Each row of a before or after table is a point. One or more steps were done to the points. Then noise was added and the rows were shuffled. The steps act on columns, c1 being the first. Name the steps. A step turns or swaps two columns, mirrors them in a line or flattens them onto one, adds a multiple of one to another, or multiplies or shifts one. Angles are multiples of 10 degrees, from the lower column toward the higher: turns from -170 to 170, lines from 10 to 170 but not 90. Use the fewest steps. Two steps may share a column if one is a turn and the other turns, adds or multiplies; they go together, in the order done. Otherwise the lowest column goes first.

Before (14 x 2):
[[-0.21  0.48]
 [-0.36  0.84]
 [ 0.13 -0.03]
 [-0.24  0.36]
 [ 0.54 -0.17]
 [-0.18 -0.59]
 [ 0.52  0.66]
 [ 0.45 -0.75]
 [ 0.04  0.31]
 [-0.55 -0.20]
 [ 0.28  0.22]
 [ 0.05 -0.39]
 [ 0.40 -0.30]
 [-0.27  0.14]]
After, 14 rows:
[[ 0.43  0.77]
 [-0.18 -0.34]
 [ 0.12  0.25]
 [-0.03  0.04]
 [ 0.18  0.28]
 [-0.26 -0.47]
 [ 0.01 -0.01]
 [-0.15 -0.23]
 [-0.18 -0.40]
 [-0.08 -0.01]
 [ 0.13  0.17]
 [ 0.19  0.23]
 [ 0.09  0.15]
 [ 0.36  0.58]]
Steps: flatten c1 and c2 onto the line at 60 degrees

Before:
[[ 0.41  0.40 -0.10]
 [ 0.13 -0.16  0.48]
 [-0.39  0.07 -0.13]
 [ 0.34  0.03  0.45]
 [ 0.04  0.48  0.23]
 [-0.14 -0.41  0.43]
 [ 0.21  0.21  0.01]
 [ 0.16 -0.02  0.14]
 [ 0.32  0.20 -0.40]
 [ 0.89 -0.09 -0.04]
 [ 0.56  0.41  0.49]
 [-0.45  0.30  0.34]]
After (12 x 3):
[[ 0.24 -0.23 -0.12]
 [ 0.31  0.32 -0.36]
 [-0.42 -0.19  0.15]
 [ 0.09 -0.35  0.31]
 [ 0.89  0.07  0.12]
 [ 0.44 -0.39 -0.10]
 [ 0.24  0.06 -0.19]
 [ 0.17 -0.36 -0.38]
 [-0.31 -0.17 -0.43]
 [ 0.05  0.57 -0.29]
 [ 0.85 -0.27 -0.59]
 [ 0.52  0.13 -0.39]]
Steps: add 0.5 times c3 to c1; turn c2 and c3 by -160 degrees

Before, 8 rows:
[[-0.20  0.47 -0.41 -0.04]
 [-0.14 -0.47  0.28 -0.52]
 [-0.15 -0.29  0.21  0.19]
 [ 0.07 -0.46 -0.33  0.29]
 [-0.11 -0.02 -0.50 -0.36]
 [-0.02  0.04  0.11  0.45]
 [-0.10 -0.20  0.66  0.57]
 [-0.50  0.26 -0.32  0.25]]
After:
[[ 0.08 -0.27  0.60 -0.06]
 [ 0.09 -0.16 -0.68  0.74]
 [-0.45  0.34  0.06  0.39]
 [ 0.07 -0.07 -0.07  0.58]
 [-0.29  0.05  0.42 -0.46]
 [-0.29  0.01 -0.49 -0.68]
 [-0.19 -0.05 -0.33  0.25]
 [-0.19 -0.47  0.42  0.32]]
Steps: turn c2 and c3 by 150 degrees; turn c1 and c2 by 60 degrees; multiply c4 by 1.3

Before (13 x 8):
[[-0.46 -0.65 -0.54 -0.32 -0.18  0.15  0.00 -0.17]
 [-0.23  0.15  0.35  0.44  0.34  0.35 -0.39  0.51]
 [ 0.30 -0.14 -0.23  0.35 -0.32  0.64 -0.01  0.26]
 [ 0.30  0.33  0.33 -0.32 -0.56 -0.02 -0.19 -0.37]
 [-0.30 -0.46  0.28 -0.07  0.30 -0.50 -0.21  0.50]
 [-0.53  0.07 -0.27  0.02  0.12 -0.39  0.43  0.07]
 [ 0.12  0.26  0.46 -0.04  0.47  0.56 -0.25  0.16]
 [-0.22 -0.68 -0.18  0.21  0.08  0.46  0.42 -0.29]
 [ 0.13 -0.54 -0.08  0.19 -0.50 -0.23  0.58  0.01]
 [-0.68 -0.62  0.10 -0.40 -0.21  0.05  0.64 -0.08]
 [-0.67  0.41  0.44 -0.27 -0.09 -0.23 -0.15 -0.37]
 [ 0.06 -0.19  0.08  0.25 -0.26 -0.17 -0.45  0.09]
 [-0.15  0.23 -0.46  0.44 -0.32  0.27 -0.25  0.52]]
After, 13 rows:
[[-0.63  0.41 -0.09  0.15  0.09  0.01 -0.50 -0.34]
 [ 0.23 -0.54 -0.51 -0.18  0.45  0.36  0.31 -0.01]
 [ 0.10  0.25  0.08 -0.06 -0.30 -0.53 -0.48  0.23]
 [-0.42 -0.63  0.12  0.55  0.27 -0.24  0.34 -0.23]
 [-0.71 -0.72 -0.75  0.37  0.29  0.00 -0.03 -0.05]
 [-0.47  0.10 -0.32  0.05 -0.22  0.34  0.31  0.04]
 [-0.24 -0.70 -0.29 -0.17  0.11 -0.56  0.35 -0.35]
 [-0.39 -0.47  0.11  0.00 -0.52  0.54 -0.37  0.50]
 [-0.18  0.24  0.43 -0.22  0.32  0.05  0.44  0.52]
 [ 0.09 -0.17  0.43 -0.28  0.11  0.30 -0.10  0.05]
 [ 0.23  0.35  0.01  0.35  0.50 -0.04 -0.52 -0.43]
 [ 0.35 -0.14  0.09 -0.18  0.49 -0.34  0.23  0.21]
 [-0.26  0.14  0.25 -0.53 -0.17 -0.12 -0.30  0.57]]
Steps: turn c3 and c4 by -160 degrees; turn c3 and c7 by 70 degrees; add -0.5 times c8 to c6; turn c5 and c6 by -160 degrees

Before (14 x 9):
[[-0.15  0.19  0.02 -0.19  0.04  0.04  0.53 -0.50 -0.05]
 [-0.56  0.07 -0.52  0.15  0.30 -0.15 -0.41  0.16  0.05]
 [-0.19 -0.01 -0.25  0.46 -0.42 -0.17 -0.09 -0.30  0.40]
 [-0.53  0.07 -0.21 -0.02  0.28  0.29  0.00  0.35 -0.05]
 [ 0.19  0.35 -0.02 -0.56  0.08  0.08  0.29 -0.68  0.12]
 [-0.07 -0.15 -0.71  0.54 -0.29 -0.20 -0.01  0.10  0.17]
 [-0.22  0.58 -0.36 -0.40 -0.11  0.35  0.46 -0.64 -0.20]
 [ 0.10  0.11 -0.19 -0.52 -0.14  0.41  0.29 -0.61  0.34]
 [-0.64  0.04 -0.27  0.16  0.01  0.00 -0.27  0.09 -0.23]
 [ 0.03  0.10 -0.27 -0.19 -0.58 -0.33  0.35 -0.19  0.44]
 [-0.47  0.15 -0.33 -0.08  0.26  0.07  0.37 -0.37  0.29]
 [ 0.03  0.49 -0.12  0.01  0.24  0.38  0.29 -0.29 -0.32]
 [-0.68 -0.21 -0.25  0.07  0.22  0.26 -0.20  0.07 -0.13]
 [ 0.03  0.50 -0.17  0.10 -0.46  0.04  0.25 -0.31  0.52]]
After, 14 rows:
[[-0.22  0.05 -0.24  0.70 -0.43  0.85 -0.01 -0.49  0.40]
 [ 0.01  0.52 -0.19  0.15 -0.50  0.96  0.33 -0.33  0.56]
 [-0.66  0.07 -0.23  0.29 -0.01 -0.09 -0.15  0.03 -0.23]
 [-0.54  0.08 -0.26 -0.04  0.23 -0.59  0.12  0.55 -0.07]
 [ 0.06  0.09 -0.28 -0.28 -0.59  0.89  0.43 -0.64  0.45]
 [-0.49  0.13 -0.36 -0.14  0.31 -0.04  0.43  0.05  0.28]
 [-0.10 -0.14 -0.69  0.91 -0.29  0.29  0.11 -0.28  0.16]
 [ 0.16  0.35 -0.03 -0.93  0.10  0.55  0.40 -0.10  0.17]
 [ 0.08  0.11 -0.16 -0.85 -0.17  0.92  0.37  0.10  0.37]
 [ 0.05  0.51 -0.11  0.01  0.23  0.08  0.39  0.32 -0.31]
 [-0.69 -0.16 -0.27  0.10  0.20 -0.28 -0.09  0.39 -0.11]
 [-0.14  0.19  0.00 -0.31  0.06  0.45  0.60 -0.16 -0.08]
 [-0.54  0.08 -0.50  0.21  0.31 -0.65 -0.35  0.09  0.04]
 [-0.22  0.54 -0.38 -0.67 -0.12  0.88  0.54  0.07 -0.24]]
Steps: multiply c4 by 1.6; add 1.5 times c5 to c8; turn c6 and c8 by 70 degrees; shift c7 by 0.10

Before (8 x 11):
[[ 0.31  0.18  0.22 -0.08 -0.68 -0.38  0.41 -0.31 -0.05 -0.34 -0.53]
 [-0.24 -0.77 -0.46 -0.14  0.07  0.27  0.08  0.33 -0.59  0.12 -0.30]
 [-0.18 -0.04 -0.15  0.34 -0.15  0.34  0.36 -0.12 -0.73  0.33  0.11]
 [-0.38  0.31  0.58  0.06 -0.69 -0.21 -0.27  0.28 -0.26 -0.28  0.10]
 [-0.58  0.32 -0.04  0.23  0.16  0.12  0.58  0.11 -0.45  0.14  0.28]
 [-0.29  0.17 -0.10  0.49  0.39  0.07  0.15  0.11 -0.53  0.36 -0.14]
 [ 0.01  0.25  0.55 -0.04 -0.43  0.20 -0.12  0.43  0.02 -0.14  0.10]
 [-0.02  0.14  0.52 -0.23 -0.57 -0.32 -0.27 -0.07  0.12 -0.13  0.27]]
After:
[[ 0.67 -0.39 -0.31  0.34  0.16  0.11 -0.47  0.39 -0.46 -0.11 -0.15]
 [ 0.25  0.02 -0.64  0.45 -0.14  0.35 -0.33 -0.01 -0.72 -0.29 -0.10]
 [ 0.31 -0.12 -0.80  0.59  0.39  0.07 -0.10 -0.03 -0.54 -0.27  0.19]
 [ 0.26  0.85  0.39 -0.05  0.06  0.26 -0.04  0.02 -0.59 -0.46  0.02]
 [-0.03 -0.23 -0.45 -0.13 -0.57 -0.30  0.27  0.19  0.13  0.51 -0.21]
 [ 0.33 -0.33 -0.13  0.16 -0.69 -0.22  0.35  0.37 -0.27  0.64  0.00]
 [-0.23  0.01  0.56  0.03 -0.69 -0.39 -0.45 -0.83 -0.05  0.36  0.56]
 [-0.04 -0.28 -0.47  0.08 -0.43  0.21  0.11  0.52 -0.01  0.54  0.00]]
Steps: turn c1 and c7 by -170 degrees; add 1 times c11 to c8; turn c2 and c11 by 160 degrees; turn c3 and c10 by 120 degrees; multiply c3 by 3; shift c4 by 0.10

Before (14 x 12):
[[ 0.32 -0.06 -0.46 -0.10  0.23  0.13  0.28  0.28  0.40  0.00 -0.03 -0.22]
 [-0.18  0.03 -0.28 -0.17 -0.10  0.01 -0.13  0.32 -0.31 -0.11  0.82 -0.09]
 [ 0.28 -0.14 -0.20  1.41 -0.15 -0.35  0.30 -0.37  0.14  0.00  0.25 -0.18]
 [ 0.07  0.43 -0.47  0.59  0.17 -0.29  0.11 -0.49 -0.32 -0.47  0.16 -0.17]
 [ 0.20 -0.14 -0.14 -0.37  0.20 -0.25  0.24 -0.02 -0.16  0.13  0.22 -0.19]
 [ 0.23 -0.15  0.04  0.45  0.29 -0.19  0.14  0.17 -0.22 -0.21  0.51  0.67]
 [-0.10  0.14 -0.09 -0.27  0.23 -0.46  0.39  0.21 -0.26 -0.36  0.07 -0.25]
 [ 0.14  1.05 -0.42  0.34  0.09 -0.40  0.21 -0.47 -0.26  0.10  0.11  0.24]
 [ 0.36 -0.23  0.22  0.05 -0.01 -0.09 -0.22  0.16 -0.25 -0.19 -0.10 -0.01]
 [ 0.18 -0.14  0.05 -0.26 -0.31 -0.19  0.07  0.13  0.27 -0.29  0.07  0.07]
 [ 0.13  0.27  0.58  0.02 -0.88  1.31  0.35  0.18  0.13  0.09  0.14 -0.24]
 [-0.23 -0.11 -0.23  0.08  0.01 -0.06  0.06  0.35 -0.15  0.09  0.03  0.18]
 [ 0.01 -0.31 -0.17 -0.37 -0.06  0.09  0.26 -0.12 -0.07 -0.16 -0.05  0.06]
 [ 0.26 -0.11 -0.49 -0.42 -0.30 -0.18  0.34  0.35 -0.46 -0.29  0.18 -0.24]]
After:
[[ 0.38  0.05 -0.05 -0.23 -0.01  0.10  0.19  0.07 -0.37 -0.28 -0.28  0.12]
 [ 0.21  1.41 -0.10 -0.14 -0.10 -0.15 -0.35  0.06  0.37  0.18  0.76  0.02]
 [ 0.35 -0.10 -0.23 -0.06  0.17  0.34 -0.34  0.06  0.63  0.40 -0.09  0.06]
 [-0.01 -0.36 -0.22 -0.32 -0.04  0.28 -0.19  0.01  0.06  0.07 -0.16 -0.18]
 [-0.17  0.09 -0.05 -0.11  0.01  0.14  0.04 -0.03 -0.18  0.24  0.10 -0.19]
 [-0.06 -0.27 -0.36  0.14  0.17 -0.26 -0.47 -0.01  0.06 -0.12  0.20  0.02]
 [-0.11 -0.17 -0.24  0.02 -0.05  0.22  0.07 -0.03 -0.36  0.20  2.46  0.13]
 [ 0.05  0.35 -0.13  1.05  0.07 -0.20 -0.07  0.01 -0.22  0.42  0.32 -0.31]
 [ 0.19 -0.26 -0.24 -0.13 -0.22  0.01 -0.03  0.04  0.28 -0.19  0.21 -0.09]
 [ 0.15  0.02  0.36  0.27 -0.62  1.51 -0.43  0.03  0.41 -0.46  0.41  0.04]
 [-0.01  0.57 -0.64  0.43  0.12 -0.08 -0.18  0.00 -0.21  0.17  0.48  0.09]
 [ 0.32 -0.43 -0.49 -0.11 -0.20  0.02 -0.42  0.05 -0.17  0.28  0.55  0.02]
 [ 0.19 -0.37  0.05 -0.15  0.15 -0.05 -0.31  0.03  0.05  0.19  0.67  0.05]
 [ 0.26  0.46 -0.16 -0.15  0.20  0.00  0.22  0.04 -0.39 -0.13  1.52 -0.65]]
Steps: flatten c1 and c8 onto the line at 10 degrees; swap c2 and c4; turn c3 and c10 by -60 degrees; multiply c5 by 0.7; shift c6 by 0.20; turn c7 and c12 by -150 degrees; add -0.7 times c7 to c9; multiply c11 by 3

Before:
[[-0.27 -0.38  0.04  0.34  0.10 -0.01 -0.59  0.20  0.21  0.25  0.36  0.21
   0.00 -0.03]
 [-0.34 -0.27  0.00  0.26 -0.15 -0.29 -0.43  0.29  0.08 -0.25  0.01 -0.14
  -0.35  0.21]
 [ 0.12 -0.33 -0.27  0.26  0.05 -0.25 -0.37 -0.36  0.31 -0.03 -0.43 -0.11
   0.12  0.09]
 [ 0.05 -0.57 -0.11  0.12  0.29 -0.10 -0.28 -0.01 -0.31  0.02  0.10 -0.24
  -0.30  0.30]
 [-0.04  0.28  0.29  0.21  0.31  0.45  0.26  0.18  0.11 -0.64  0.06  0.66
   0.68  0.24]
 [-0.20  0.11 -0.16  0.14  0.44 -0.46 -0.16  0.12 -0.01  0.07 -0.05  0.06
  -0.15  0.04]
 [-0.13 -0.31 -0.21  0.65 -0.07 -0.26  0.04  0.08 -0.04  0.32 -0.17 -0.14
  -0.12  0.33]
 [-0.06  0.39 -0.55  0.03 -0.18 -0.29  0.09 -0.95  0.12 -0.19  0.26 -0.24
  -0.07 -0.16]
 [ 0.08  0.34 -0.72  0.26  0.00 -0.12  0.27 -0.96 -0.30 -0.64 -0.03 -0.29
   0.04 -0.91]
 [-0.17 -0.41 -0.07 -0.26 -0.03  0.21 -0.24  0.58  0.06  0.28  0.01 -0.14
  -0.19 -0.02]
 [ 0.35  0.26 -0.02  0.12 -0.10 -0.17  0.27 -0.09 -0.17 -0.53  0.10  0.75
   0.42 -0.09]
 [-0.11 -0.23 -0.33  0.16  0.11  0.18 -0.31 -0.01  0.15  0.06 -0.04  0.18
  -0.65  0.01]
 [-0.57 -0.06  0.30 -0.01  0.12 -0.01  0.31  0.04  0.01 -0.45  0.04  1.13
   0.63  0.22]
 [-0.12 -0.26 -0.80  0.11  0.09 -0.03 -0.31  0.25 -0.10 -0.11  0.12 -0.09
  -0.10  0.13]]
After:
[[-0.34 -0.71  0.00 -0.25 -0.15 -0.28 -1.12  0.57 -0.09 -0.23  0.22  0.27
   0.25  0.01]
 [ 0.05 -0.83 -0.11 -0.23  0.29 -0.09 -0.59  0.29 -0.24  0.22  0.26  0.24
   0.18  0.19]
 [ 0.07  0.60 -0.72  0.78  0.00 -0.13  0.63 -0.66 -0.64 -0.28 -0.05  0.37
   0.00 -0.48]
 [-0.57  0.25  0.30 -0.55  0.11 -0.01  0.89  0.33 -0.28 -0.34 -0.39 -0.87
  -0.51 -0.52]
 [-0.26 -0.97  0.05 -0.20  0.10 -0.01 -1.53  0.50  0.31  0.05  0.27  0.05
  -0.24 -0.36]
 [-0.04  0.46 -0.55  0.20 -0.18 -0.28  0.11 -0.65 -0.04 -0.22  0.23  0.17
  -0.10  0.02]
 [-0.11 -0.53 -0.34 -0.13  0.10  0.19 -0.79  0.31  0.14 -0.04  0.38 -0.04
   0.52 -0.21]
 [-0.13 -0.26 -0.22 -0.49 -0.07 -0.26  0.21  0.38  0.18  0.27 -0.06  0.51
   0.19 -0.18]
 [-0.12 -0.56 -0.79 -0.13  0.10 -0.04 -0.80  0.55 -0.16 -0.02  0.18  0.14
  -0.01  0.05]
 [ 0.35  0.52 -0.02 -0.21 -0.11 -0.17  0.66  0.23 -0.47 -0.30 -0.19 -0.49
  -0.39 -0.56]
 [ 0.12 -0.70 -0.26 -0.13  0.06 -0.26 -0.93 -0.06  0.21 -0.21 -0.39  0.25
   0.18 -0.05]
 [-0.19 -0.06 -0.16 -0.10  0.42 -0.46 -0.51  0.41  0.03  0.06  0.06  0.04
   0.16 -0.10]
 [-0.16 -0.63 -0.07  0.16 -0.03  0.20 -0.55  0.87  0.22  0.20  0.14 -0.07
   0.13  0.24]
 [-0.03  0.54  0.28 -0.52  0.28  0.45  0.64  0.48 -0.33 -0.57 -0.39 -0.37
  -0.56 -0.39]]
Steps: multiply c7 by 3; turn c2 and c7 by -20 degrees; turn c4 and c12 by 140 degrees; turn c4 and c14 by 60 degrees; shift c8 by 0.30; turn c9 and c10 by -40 degrees; mirror c11 and c13 in the line at 160 degrees

Before (11 x 18):
[[-0.59  0.46 -0.31  0.25 -0.28  0.20  0.10 -0.37 -0.25 -0.24  0.04  0.21
   0.26 -0.31  0.26  0.51  0.36 -0.42]
 [-0.22 -0.06 -0.31  0.23 -0.10  0.40 -0.12  0.44  0.15  0.04 -0.37  0.19
  -0.61 -0.43 -0.41 -0.08 -0.35 -0.36]
 [ 0.36  0.50  0.53  0.05 -0.02  0.12  0.17  0.54 -0.17 -0.27  0.05 -0.13
   0.15 -0.49  0.30  0.50 -0.12 -0.12]
 [-0.03  0.61 -0.38  0.42  0.20 -0.28  0.59 -0.10 -0.07  0.00 -0.37  0.00
  -0.34  0.09  0.27 -0.09  0.45  0.31]
 [ 0.04  0.06 -0.32 -0.27  0.67  0.26 -0.23  0.26 -0.30 -0.39  0.26 -0.30
   0.12  0.16 -0.06  0.02  0.16 -0.20]
 [-0.47 -0.14  0.60  0.09 -0.28  0.45  0.25 -0.16  0.35 -0.10 -0.29 -0.02
  -0.38  0.20  0.06  0.02 -0.45  0.36]
 [ 0.17  0.09 -0.44 -0.10 -0.24  0.47 -0.24 -0.30 -0.15  0.57 -0.23  0.56
   0.19 -0.41  0.45 -0.21 -0.36 -0.18]
 [ 0.22  0.00 -0.23  0.42 -0.27  0.44  0.44  0.68  0.06 -0.06 -0.10  0.12
   0.09  0.19  0.00  0.34  0.16  0.06]
 [ 0.39 -0.20 -0.18 -0.08 -0.21 -0.32 -0.13  0.11  0.51 -0.37 -0.63 -0.12
   0.04 -0.45 -0.23 -0.21 -0.36  0.25]
 [ 0.42  0.06 -0.43  0.31  0.46 -0.44 -0.25 -0.33  0.10  0.05 -0.48  0.16
  -0.26  0.09 -0.16 -0.24 -0.33 -0.30]
 [-0.59  0.49 -0.36  0.24  0.65  0.37 -0.28 -0.24  0.47  0.46 -0.53 -0.41
   0.35 -0.57 -0.59 -0.02  0.02 -0.22]]
After:
[[-0.27 -0.16 -0.42  0.51 -0.20  1.17 -0.25 -0.31  0.02 -0.04  0.27  0.55
   0.19 -0.40  0.46  0.06  0.17 -0.41]
 [ 0.02 -0.30 -0.20 -0.24 -0.01 -0.80 -0.11  0.11 -0.77  0.47  0.25 -0.15
   0.03 -0.45 -0.21  0.31  0.37 -0.09]
 [ 0.12  0.60 -0.37  0.31  0.34  0.92 -0.29 -0.23 -0.68 -0.71  0.21 -0.41
   0.35 -0.57 -0.57 -0.08 -0.12 -0.18]
 [ 0.37  0.02 -0.32 -0.32 -0.39  0.50  0.09 -0.39  0.21 -0.48  0.10  0.21
   0.27 -0.30  0.24 -0.66 -0.37  0.06]
 [-0.12  0.40 -0.35 -0.43  0.52  0.65 -0.21  0.24  0.39  0.19 -0.08 -0.31
   0.10  0.16 -0.05 -0.13 -0.22 -0.08]
 [ 0.20  0.21 -0.34  0.00 -0.32  0.99 -0.13  0.43 -0.31 -0.21  0.25  0.17
  -0.61 -0.42 -0.40 -0.09  0.15 -0.47]
 [ 0.16 -0.06  0.60 -0.23 -0.29  1.14  0.25 -0.19 -0.45 -0.43  0.08 -0.02
  -0.39  0.20  0.04  0.16  0.55  0.05]
 [ 0.39  0.76 -0.39  0.12 -0.38 -0.68  0.59 -0.10 -0.11 -0.01  0.34  0.01
  -0.34  0.11  0.26  0.23 -0.27  0.42]
 [ 0.23  0.48 -0.44  0.30  0.21 -1.11 -0.23 -0.35 -0.34  0.35  0.37  0.17
  -0.27  0.08 -0.17  0.06  0.07 -0.50]
 [ 0.37 -0.24 -0.25  0.15 -0.16  1.07  0.43  0.71 -0.10  0.25  0.05  0.13
   0.08  0.17  0.03 -0.25 -0.04  0.31]
 [ 0.10  0.26  0.52 -0.09 -0.26  0.30  0.18  0.54  0.18  0.44  0.04 -0.14
   0.15 -0.50  0.29 -0.48  0.18  0.05]]
Steps: turn c1 and c10 by 110 degrees; turn c1 and c4 by -70 degrees; add -0.7 times c13 to c2; turn c2 and c5 by -40 degrees; multiply c6 by 2.5; turn c9 and c11 by -150 degrees; turn c16 and c18 by -150 degrees; turn c17 and c18 by 150 degrees

Before (9 x 20):
[[ 0.04 -0.41 -0.10 -0.11  0.04  0.04 -0.19  0.17 -0.07  0.26 -0.13  0.25
  -0.12  0.02 -0.08  0.04  0.13  0.34 -0.10  0.03]
 [-0.19 -0.22 -0.29 -0.14  0.29  0.06 -0.46 -0.66  0.06 -0.69  0.43  0.36
   0.29 -0.28 -0.43  0.29  0.15 -0.08  0.08  0.15]
 [-0.39 -0.08 -0.03 -0.26 -0.32  0.55 -0.22  0.28  0.40  0.06  0.05  0.35
   0.88  0.58  0.59  0.31  0.33 -0.13  0.14  0.65]
 [ 0.27  0.22  0.13 -0.13  0.37 -0.12  0.17 -0.24 -0.22 -0.11 -0.34 -0.06
  -0.62 -0.03  0.09  0.20  0.74 -0.23 -0.30 -0.32]
 [-0.42 -0.07  0.90  0.32 -0.24 -0.26  0.09  0.05  0.07 -0.39  0.05 -0.16
  -0.26 -0.03 -0.27 -0.02 -0.09  0.32 -1.06  0.38]
 [ 0.81  0.61 -0.36  0.00  0.27 -0.01 -0.15  0.10  0.00 -0.06 -0.24 -0.03
   0.07  0.90 -0.09  0.59  0.43  0.15 -0.84 -0.70]
 [-0.24 -0.19  0.12  0.49  0.03 -0.52  0.46 -0.27 -0.17 -0.83 -0.33 -0.18
  -0.05  0.14  0.01 -0.12  0.11 -0.27 -0.55 -0.25]
 [-0.42 -0.16 -0.45  0.76  0.02  0.04 -0.89  0.06 -0.18  0.27  0.05  0.10
  -0.02 -0.11  0.76 -0.08 -0.18 -0.16 -0.23  0.00]
 [-0.19  0.03  0.35 -0.20  0.41  0.45  0.14  0.29  0.58 -0.13  0.17 -0.39
  -0.11  0.68  0.59  0.44  0.43  0.18 -0.55 -0.19]]
After:
[[-0.16 -0.24  0.09  0.38  0.29  0.05 -0.46 -0.95  0.12 -0.69  0.45  0.27
  -0.26  0.00 -0.43  0.28  0.15  0.12  0.10  0.15]
 [ 0.07  0.04  0.18 -0.30  0.41  0.43  0.15  0.39 -0.52 -0.10  0.19 -0.46
  -0.29 -0.04  0.58  0.43  0.43  0.23 -0.56 -0.19]
 [-0.32 -0.08  0.10  0.43 -0.30  0.55 -0.22 -0.60  0.26  0.05  0.06  0.01
  -0.93 -0.02  0.60  0.27  0.38  0.26  0.16  0.68]
 [ 0.55  0.61  0.13 -0.05  0.30  0.00 -0.16  0.04  0.05 -0.07 -0.24  0.32
  -0.06 -0.01 -0.10  0.58  0.43 -0.62 -0.85 -0.71]
 [-0.34 -0.17 -0.58 -0.18  0.01  0.06 -0.86  0.07  0.11  0.24  0.06  0.67
   0.12  0.01  0.77 -0.09 -0.17  0.26 -0.25  0.00]
 [ 0.32 -0.42  0.05  0.30  0.05  0.05 -0.18  0.31 -0.02  0.25 -0.12  0.10
   0.14  0.00 -0.07  0.04  0.14  0.16 -0.12  0.02]
 [ 0.05 -0.06 -0.55 -0.25 -0.24 -0.26  0.08  0.30 -0.21 -0.39  0.04 -0.77
   0.15  0.04 -0.30 -0.03 -0.10  0.53 -1.07  0.39]
 [-0.35 -0.17 -0.42 -0.34  0.01 -0.52  0.48 -0.23  0.12 -0.81 -0.34  0.00
   0.16  0.01  0.01 -0.10  0.10  0.10 -0.56 -0.25]
 [-0.05  0.24  0.08 -0.03  0.36 -0.11  0.18  0.38 -0.23 -0.14 -0.31 -0.18
   0.61  0.01  0.11  0.21  0.71 -0.35 -0.31 -0.31]]
Steps: turn c1 and c18 by -60 degrees; turn c4 and c12 by -110 degrees; turn c3 and c12 by -110 degrees; add -1 times c13 to c8; turn c9 and c13 by -140 degrees; multiply c14 by 0
